Each row is a point. Two turns around zero, p and q, are shown by what they do to some points. Where does a point land after both, in the order given? Backwards means that the second turn is done in reverse. Each puzzle has new turns, and all numbers are rounded.
(in the rows, 128 means zero)

Turn p:
158 135  74 -> 148  79  96
 93 101 123 -> 136 166 106
146 178 164 -> 123 108 189
114  98 152 -> 105 161 123
Turn q:
 92  97 159 -> 181 115 114
106  88 122 -> 148  95 102
184 154 114 ->  76 164 128
130 174 117 -> 107 139 169
Where do these land?
p, then q: 103 179 154 -> 150 186 121
p, then q: 135 138 170 -> 168 139 142
p, then q: 132 140  76 ->  93 122  88
q, then p: 157  78  91 -> 166 144  73
p, then q: 113 105 149 -> 130 127 163

Turn p:
163 190 137 171 -> 170 129 111 198
109  96 169 128 -> 102 121 176 123
 96  99  94 115 -> 108 106 112  82
 95  94 114 134 -> 111  95 134  96
126 174 148 133 -> 119 137 117 176
179 114 106  86 -> 157 181 118  92
Turn q:
138 127 138 182 -> 104 157 164 148
143 116  78 138 -> 140 125 114 179
145 130 168 129 -> 101 116 150 105
 92 160 107  97 -> 183 130 111 108
163 133  78 116 -> 150  94 122 175
 88 102 198 106 ->  90 145 107  54
Where do these land?
p, then q: 110 131 119  86 -> 169 137 112 115
p, then q: 104 152 104 118 -> 150 144 104 151
p, then q: 101  98 106 127 -> 126 117  85 115
q, then p: 220 154 153 157 ->  93  95 219 137
q, then p backwards: 104 104 158 152 -> 122 125 136  78

Turn p:
183  79 113 200 173  85 123 124 -> 196 120 171 157  96 136 187 181
125 102 159 134  98 115 111 128 -> 127 125 105 129 113 171 121 146
183 145  76  92 101 124 131 108 -> 162 171 137 102 134 133 150  64
 90 118 114 184 135 142 133 161 -> 133 113 103 185 125  93 123 159
120 170 118 142 116 102 187 134 -> 128 127 167 173 123 120  92  89
101 176 156  96 130 174 114 152 ->  84 118 108 111 190 114  97 123
 98 114 172 138 121 148 180 121 ->  73  86 130 160 110 141 124 120
115  92 150  58 116 125 108 136 ->  79 167 107  82 115 154 126 141
136 157  94 107 161 136  65  88 -> 170 125 123  53 147  89 130 128
Turn q:
134  91 133 109 173 117 129 162 -> 144 127 150 121 160 111 173 159
 93  88 105 166 134 178  80 128 -> 112 137 134 210 150 148 157 100
106 102 100 141 167  87 160 110 ->  99 169 163 130 118  88 138 161
134 159 176 135 102 153 157 131 -> 162  95 124 110  93 123 113  90
 91 121 105  90 132 107 131 153 -> 114 119 173 122 145 148 122 166
131 132 107 202 133 146  84 152 -> 145 165 117 182 172 121 114  84
171 148 131 116  68 151 146 112 -> 155 116  78 117  84 158 101 128
171 211 146  83 101 146 162  74 -> 124 122  86  41  65 165 104  98
120 101 150 110 142  68 103 130 ->  97 102 129 117 166  89 130 164
Where do these land?
q, then p: 130  92  78 115 103 164 120 153 -> 133 107 113 177 175 116 160 127
q, then p: 171 106 104 169 113 162 172 153 -> 185 134 144 156 169 156 143  89
p, then q: 134 159 172 110 115  84  97 126 -> 133 101 113 124 163 169 169 102
p, then q backwards: 160  79 137 150 149 111 174 121 ->  90  85 119 109 143 173 158 119
q, then p:  60 134 131 126 138 150  90 167 -> 102  58 134 121 121 134 155 169
p, then q: 161  96  82 192 138 104 163 116 -> 181 133  82 135  85  79  94 128
q, then p: 137 102 123 125  94 193  98 104 -> 145 101  92 169 111  99 166  95
q, then p: 124 189 161 118 169  86 130 105 ->  94 147 142  58  99 128  91 126
q, then p:  81 173 156 105 126  83 147 110 ->  92 139  99  78 104 157  96 161
q, then p: 121 149 136  70 134 145  90 124 ->  73 122 110 113 116  96 159 125

Turn p:
 87 120 165 112  81 127 122 146 139  74 153 -> 115 140 152  91 149 105  73 146  79 110 148
150 160 123 113 146 136 103 134  94 135  82 -> 160 117  92 156 114  88 130 130 150 147 113
188  94 166 179 157 121 176 154  87 119 132 -> 134 111 199 128  95 129 176 166 125 191 107
124  96 149 122 119 116  78 106 182 147 130 -> 103  87 114 126 102 161  90  94 112 111 151
104  72  89 160 116 164 170 173 150 122 118 ->  96 136 185 118 152 100 186  84 115 107 149
115 116  72 118  93  98 111 104 155 112 145 ->  73 159  88 126 151 147 120 109 112 125 153
 86 138 146  64 174  77 117 116 150 156  90 -> 176 123  77 102 118 150  95  65 111 126  78
 97 147 143 122  81 148 118 182 130  83 132 -> 119 128 151 113 174  67  89 143 108 112 141
137 153  76 117 152 146 108 105  99  92 170 -> 126 164  82 100 136 123 145 165 171 138 165
107 138 157 176 137 140 172 121 107 127 104 -> 178 146 181 156 133 133 143 132 118 135 130
178 164 105 159 147 161 179  98 148 162 120 -> 126 152 157 178 113 156 157 127 204 122 109
165 147 176 157 113 106  79 143 113 164 181 -> 118  52 125 140 138 162 104 194 131 143 125
127 119  97  67 151 123 128  83 110 168 108 -> 142 149  61 128  88 142 155 108 131 102  97
Turn q:
105 125 131 194 143 139 134 143 144 167 130 ->  96 144 118 178 121 154 130 118 126  77 122
171 131  83 101 140 108 132 127 163  65 146 -> 153  74 138 129 182 121 149 148 155 170 154
131 139 124  80 181 111 138 103 150  85  97 -> 103  76 149  86 140 149 106 151 145 169 151
 80 122 159 128  86 164 170 176 108 161 140 -> 129 179 133 126  86 148 166  95 136 113  61
115  90 159 145 106 117 114 173 118 142 121 -> 130 159 132 169  88 133 140 111 101 148 119
125 225 131  88  93 118  74 156 107 213 109 ->  94 248 171  81 150  74 125 134 122 108 151
161 113 150 179 132 167 142 137 102 157 116 -> 149 145 106 149  88 148 124  93 138  82 155
138  78 128 117 133 137 145  78 172 115 130 -> 121  61 104 139 103 105 117 142 157 137 117
129 183 158 114 116  92 103 151  85 176 180 -> 123 228  96 109 166 116 118 122 114 144 124
133 103  73 113 170 145 102  94 123  95 126 -> 162  77 141 124 140 137  99 188 128 120 141
121 137 147 141 111 132 115 110 137  72 141 -> 128  94 101 112 137 125 164 130  92 135 131
126  91  93 137 125 106 168  88 127  88 100 -> 145  50 146 135 136 127  99 103 123 132 109
Where do these land?
q, then p: 131 108 159  95  75 158  72 104 182 123 192 ->  85 150 128 138 197 127 168  94 103 164  57
p, then q backwards: 103 126 112  89 146 115 134 104 158 108  80 -> 146 130 168 141  99 113 156 128  82 161 128
p, then q: 154 112  88 105 107 110 121 120 103 154 100 -> 132 111 166 141 152 134 111  99 116  92  97
q, then p: 106 116  99 173 165 134  70 137 103 137  60 -> 148  97 154 108 137  93 111 210 100 138 173
q, then p: 131 176 115  97 117 109 128 143 123 115 151 -> 160 127 118 107 119 141 129 115 159 129  84
q, then p: 123 106 129 152  74 106 145  82 122  53 177 -> 116 150 101 144  78 134 217 102 110 169 112
p, then q backwards:  98 113  99 125 167 137 178 153 184 197 132 -> 109 172 109 160 103 158 220 153 127 113 120
p, then q: 126 132 168 151 135 135 144 100  86 145 173 -> 162 156 133 133 100 153 178 109 153 137 148
p, then q backwards: 102 130 135 147 105 119 115 144 106 111  59 -> 152 102 117 151  80  79  99 129 114 122 127
p, then q backwards: 145 131 144 104 172 120 156 182 105 125 135 -> 106 128 114  65  91 139 150 117 128 105 142
p, then q: 149 118 125 143 100 200 121  95 120 133 163 -> 131 123 110 147 148 149 204 118 115 154  98
p, then q backwards: 167 168 161 154 174  92 152 172 143 135 113 -> 119  90  92  70 127  93 184 146 132 107 133

Turn p:
139 171 105 103 108 106 158 164 146 157 126 135  92  96 -> 143  86  70 107 159 109 121 121 112 116 164 109 132 151
122 177 143 138 113 150 129 149 122 134 187  95  92 136 -> 174 118  87 106 110 144 143 131 135 170 152 157  92 143
127  99 143 166 164 141 104  94 138 126  69 152 153 154 -> 106 138 202 140 140 103 105 157 143 122  84 131 132 105
 93 166 133 129 129 190 107 185 136 126 130  92  95 115 -> 144  97  98 129 166 162 121 128 144 184 110 156  87 171
160  56  81 103 145  88 104  97 150  87 127 197 159 140 ->  38 158 174 125 125 126 122 104 120  66 156 143 177  90
128 106 146  82 150  94 148  84 167 117 122 174 140 159 -> 100 147 190 115 127 115 112 107 114 112 178  84 131  99
152 115 146 136 181 127  99 142  92 125  98 130 192 178 -> 122 147 177 193  99 112  92 131 180  98 109 144 115 130
105 135 141 141  85 183 150 171  90 127 125  72  96 151 -> 162 147  94 154 143 124 176 132 129 183 102 143  93 185
148 111 126 169 183 122 128 112  96 105  96 124 108 160 -> 142 150 174 127 118  81 108 111 127 111  86 171 124 131
135 120 137 150 108 164 169 163 140 166 167 114 125  98 -> 149 159  66 105 138 138 122 156 149 162 130 114 147 151
143 117  91  91 141  93 145  75 170 109 135 112 160  94 ->  94 101 139 102  94 137 124  79 121 121 136  86 187 104
119 113  85  68 122 100 141  72 119 148 130 167 145 104 -> 107 113 153 124 111 152 132 126  77  83 164  89 182 136
122  90 147 111 130  66 128 119 134  99 109 140 150 108 -> 108 146 136 140 136 132 128  89 116  84 117  92 131  80
 90 134 139 149 110 137 105 160 116 180 169  89  88 110 -> 182 124  88  93 144 175 159 154 148 128 114 140 101 154
185 114 157 140 123 133  78 100 119 118  83 128 138 158 ->  79 127 159 141  91  86 131 156 140 110  92 134  88 115
108 185 153 144 101 167 142 151  97 118 160 129 104  79 -> 169 117  64 137 130 155 112 150  84 176 126 147 105 130
 99 166 103 156  85 115 140 138 143 133 142 125 137 135 -> 157  98 106 139 148 126 166 140 135 149 151 136 150 104
Turn q:
114 141 194 165  98 154 107 117 106 151 124 119 124 148 -> 105 111 189 113 131  93 128 128  94 150 154 139 105 156
102 132 123 144 121 124  93  83 131 142 129 110  90 150 -> 133 119 163 140 167 139 141 119 115 143 104 113 126 174
101 138  96 106 106 145 172  98 164  51 160 171 167 145 -> 106 172  78 106 157 128  90 129 148  85  99 200 167 148
104 136 118 191 121 118 133 121 120  97 106 143 103 109 ->  79 121 163 122 107 150 136 131 125 130  77 133 146 131
170 128  82  90 125 119 151 165 182 154 166 184 140  99 -> 117 136  29 129 108 125 105 109 173 126 156  91 161 125
 91 129 156 142 116 121  62 132 102 132 106 110 152 126 -> 126 108 180 130 143 121 167 113  77 106 149 128 140 120
133 162 177 148 147  99  98  92 106 124 113 119 137 152 -> 128  98 160 160 134 149 133 144  76 151 145 165 120 143
154 124  95 123 103 143 131 102  91  87 136 141 133 142 -> 111 149 143 150 144 151  88 119 153  87 124 148 112 128
172  56 142 123 156 117 132 164 178 172 121 118 131  98 -> 136  88  72 120 117 104 181 115 168 159 143  97  94  87
183 125 128  91 147 129 129 146 171 175 128  73  82  31 -> 126 150  63 137 129 125 156 148 113 175 125  26  76  83
 84 128 159 113 106  97 141 114  68 121 128 131 130 162 -> 149 145 187 166 124  97 130 152 126 116 135 167 152 143
101 143 103 140 119 140 158 109 107 129  88 135 165 162 -> 136 129 168  94 143 155 110 157 151 118 139 160 161 126
123 146 132 167 113 112 115 157 119 117 105  68 107 160 -> 141 100 168 112 101 141 150 163 103  99 108 113  98 156
151 103 123 103 190 140 141 170 126 177 181 113 143  99 -> 178 160  82 122  86 126 149  86 143 163 164 105 105 100
135 129  93  73 151 163 157 150 148  92 128 184 117 136 -> 150 135  76 118 130 116  58 108 153 113  98 135 157  99
Where do these land?
p, then q: 148 158 111 106 144 167  77 131 141 120 156 154 119 103 -> 138 130 145 120 146  84 120  61 141 108 123 113 155 133
q, then p: 139 130 165  92 122 179 137 102  93  88 145 149 131 145 -> 130  99 143 110 127 141 102 147 101  81 132 167  93  86
q, then p backwards: 144  92 112 135 148 103 122 108 144 175  93  93 124 168 ->  72 167 128 131 109 131 106 142 153 170 126  93 128 151
q, then p: 127 115  88 144  97  93 176  82 180 124  86 165 146 168 ->  82 142 166 143 196 146  94 117 195 143 155 124 155 131
p, then q: 154 116 136 109 129  95 127 170 162 149 166 100  99 156 -> 148 151  66 142 160 130 110 139 136 129  93 123 129 171
q, then p: 168 145 105 160  99 145 110 160 120 153  97 149 165 147 ->  95 163 127 114 116 197 155 108 134 156 136 128 113 126
q, then p:  78 145 102 107 150 162  88 170 166 188 151 126 104 147 -> 114 119 150 137  32 104 154 100 153 108 131  94 136 161
q, then p backwards: 148 160 122 128  92  72 110 148  86 131 100 107  75 144 -> 119 144 146  94 125 136 111  93  86 176  80 141 180 134
q, then p backwards:  97 104 165 183 158 112 144 127 149 128 153 100  91  97 -> 138 111 138 142  86 167 124  94 117  95 117  64 104 145
q, then p:  77  83 102 139 117 113 154 111  86 160 168  94 101  83 -> 183  88 115 121 124  71 114 130 139 183 142  75 115 108
p, then q: 141 128 166 111 151 104 128 127 119  90 171 173 168 157 ->  65 166 127 139 123 124 127 100  76 134 127 109 126 165
q, then p: 121 160 147 148 145 165 178  78 102 126  98  92 177  83 -> 158 106  89 137 152 175  63 161 101 133 161 117  93 168
q, then p: 132 137  85 107 142 134 112 165 104  92 121 121  91 135 ->  86 106 119 142 108 107 141 120 117 143  72 140 108 118
q, then p: 154 118 168  95 131 136 162 106 107  99  93 173 161 107 -> 127 113 101 114 167 179  89 152 119  89 124 146 146  87
p, then q:  94 129 145 155  95 140  94 135 161  98 122 122 166  79 -> 120 141 141  71 135 138 150 112 138 158 116  88 139  72
